Rows are points. A path goes straight from each point to the next, and from the last back to the first. The post is the endless flat space through its rows: a point in 2 columns, a line in 3, a plane in 4, and so on, so that a path can go around it. How many times does the path go around the post? Going back the other way cancels.

Post, one row:
[[ 0.00 -0.03]]
Path (27 x 2):
[[-0.16  0.75]
 [ 0.43  0.41]
 [ 0.25 -0.12]
 [-0.03 -0.26]
 [-0.46 -0.39]
 [-0.76  0.19]
 [-0.12  0.54]
 [ 0.27  0.18]
 [ 0.39 -0.24]
 [ 0.29 -0.71]
 [-0.22 -0.24]
 [-0.28  0.06]
 [-0.12  0.29]
 [ 0.44  0.38]
 [ 0.43 -0.23]
 [ 0.05 -0.33]
 [-0.29 -0.68]
 [-0.33  0.05]
 [-0.32  0.50]
 [ 0.37  0.41]
 [ 0.33  0.48]
 [-0.37  0.71]
 [-0.74  0.11]
 [-0.43 -0.52]
 [ 0.00 -0.25]
 [-0.48 -0.16]
 [-0.63  0.19]]
Times around: 3

Post, 3 rows:
[[-0.07  0.41  0.46  0.10]
 [-0.10  0.08 -0.63 -0.55]
 [-0.12  0.16  0.28  0.31]]
Path, 27 rows:
[[ 0.01  0.50 -1.03 -0.47]
 [-0.23  0.31 -0.04  0.09]
 [-0.69 -0.04  0.27  0.31]
 [-0.07  0.07  0.52 -0.47]
 [ 0.15  0.02 -0.09 -0.21]
 [ 0.33 -0.20 -0.36  0.62]
 [-0.07  0.78  0.19  0.38]
 [-0.55  0.12 -0.26  0.46]
 [-0.39  0.29 -0.27 -0.50]
 [-0.13 -0.16  0.13  0.05]
 [ 0.15  0.05  0.17 -0.12]
 [ 0.12  0.22  0.03 -0.68]
 [-0.31  0.66  1.21 -0.20]
 [-0.41  0.18  0.58  0.64]
 [-0.27  0.47 -0.69 -0.24]
 [-0.02  0.85 -0.24  0.08]
 [-0.18  0.76  0.08 -0.59]
 [-0.37 -0.07 -0.27 -0.24]
 [-0.17 -0.37  0.11  0.04]
 [ 0.09 -0.30 -0.65 -0.38]
 [ 0.50  0.03 -0.17  0.37]
 [-0.17  0.36  0.18  0.52]
 [-0.60  0.52 -0.22  0.43]
 [-0.68 -0.05  0.27  0.13]
 [-0.10  0.07  0.24 -0.01]
 [ 0.42 -0.07  0.37 -0.18]
 [ 0.40 -0.08  0.01  0.82]]
Times around: 3

Post (7 x 8):
[[ 0.13 -0.15 -0.14  0.77  0.19  0.01 -0.50 -0.54]
 [ 0.39  0.48 -0.18 -0.26  0.02 -0.28  0.23 -0.44]
 [ 0.17 -0.60 -0.32  0.26  0.15  0.13 -0.07  0.22]
 [ 0.05 -0.10 -0.48 -0.22  0.39 -0.35  0.59  0.40]
 [ 0.01 -0.01  0.31 -0.06 -0.30 -0.12 -0.47  0.04]
 [-0.05 -0.03 -0.31  0.14  0.26  0.12 -0.16  0.59]
 [ 0.07 -0.31 -0.08  0.31 -0.21  0.02  0.03 -0.75]]
Path, 31 rows:
[[ 0.03 -0.95 -0.49  0.94 -0.04 -0.19 -0.07 -0.25]
 [-0.69 -0.16  0.02 -0.28 -0.62  0.11 -0.05 -0.04]
 [-0.19  0.19  0.04 -0.70 -0.17 -0.42  0.25 -0.02]
 [-0.25  0.06 -0.47  0.60  0.38 -0.24 -0.12 -0.34]
 [ 0.02 -0.97 -0.63  0.48 -0.17  0.49  0.03 -0.12]
 [-0.19  0.14 -0.18  0.02 -0.39 -0.20 -0.44 -0.77]
 [ 0.55  0.74 -0.11 -0.48  0.34  0.09 -0.74  0.35]
 [-0.02 -0.04 -0.14 -0.04  0.60 -0.63  0.63 -0.16]
 [ 0.63 -0.24 -0.15  0.41  0.64 -0.01 -0.19 -0.66]
 [-0.10 -0.55 -0.48  0.47  0.62 -0.33  0.18 -0.09]
 [ 0.53 -0.60 -0.44  0.00  0.69 -0.01  0.01  0.54]
 [ 0.12 -0.23  0.28 -0.30  0.06 -0.04  0.38  0.24]
 [ 0.43 -0.70 -0.29  0.42  0.28 -0.03  0.07  0.10]
 [-0.29 -0.47 -0.14  0.59 -0.37  0.32 -0.44 -0.10]
 [-0.45  0.10 -0.32 -0.51 -0.04 -0.38  0.24  0.65]
 [-0.16  0.09 -0.33  0.23  0.27  0.37 -0.54  0.00]
 [-0.07 -0.70 -0.30  0.48  0.36  0.44 -0.06  0.39]
 [-0.42 -0.40  0.77  0.26 -0.40  0.07 -0.69 -0.07]
 [-0.15  0.13 -0.29  0.55  0.45  0.13 -0.46  0.03]
 [-0.04  0.51 -0.29 -0.72 -0.38 -0.49 -0.02 -0.02]
 [ 0.05  0.01 -0.53  0.40 -0.03  0.08 -0.33 -0.75]
 [-0.36 -0.53  0.03  0.18 -0.06 -0.19 -0.09 -0.28]
 [ 0.51 -0.77 -0.48  0.59  0.84  0.19  0.41  0.06]
 [ 0.29  0.19 -0.16 -0.10  0.20  0.05  0.09  0.58]
 [ 0.42 -0.57  0.13 -0.08 -0.09  0.20  0.21  0.65]
 [ 0.17  0.57 -0.11 -0.41  0.48 -0.24  0.24  0.40]
 [ 0.67 -0.93 -0.27  0.62  0.67 -0.27  0.05 -0.13]
 [-0.22 -0.85  0.31 -0.20 -0.50 -0.33  0.42  0.35]
 [ 0.39 -0.44 -0.05  0.71 -0.13  0.54 -0.25 -0.22]
 [ 0.44 -0.47 -0.50  0.57  0.33  0.21  0.22 -0.46]
 [ 0.37 -0.35  0.03  0.91  0.00 -0.15 -0.42 -0.21]]
Times around: 2
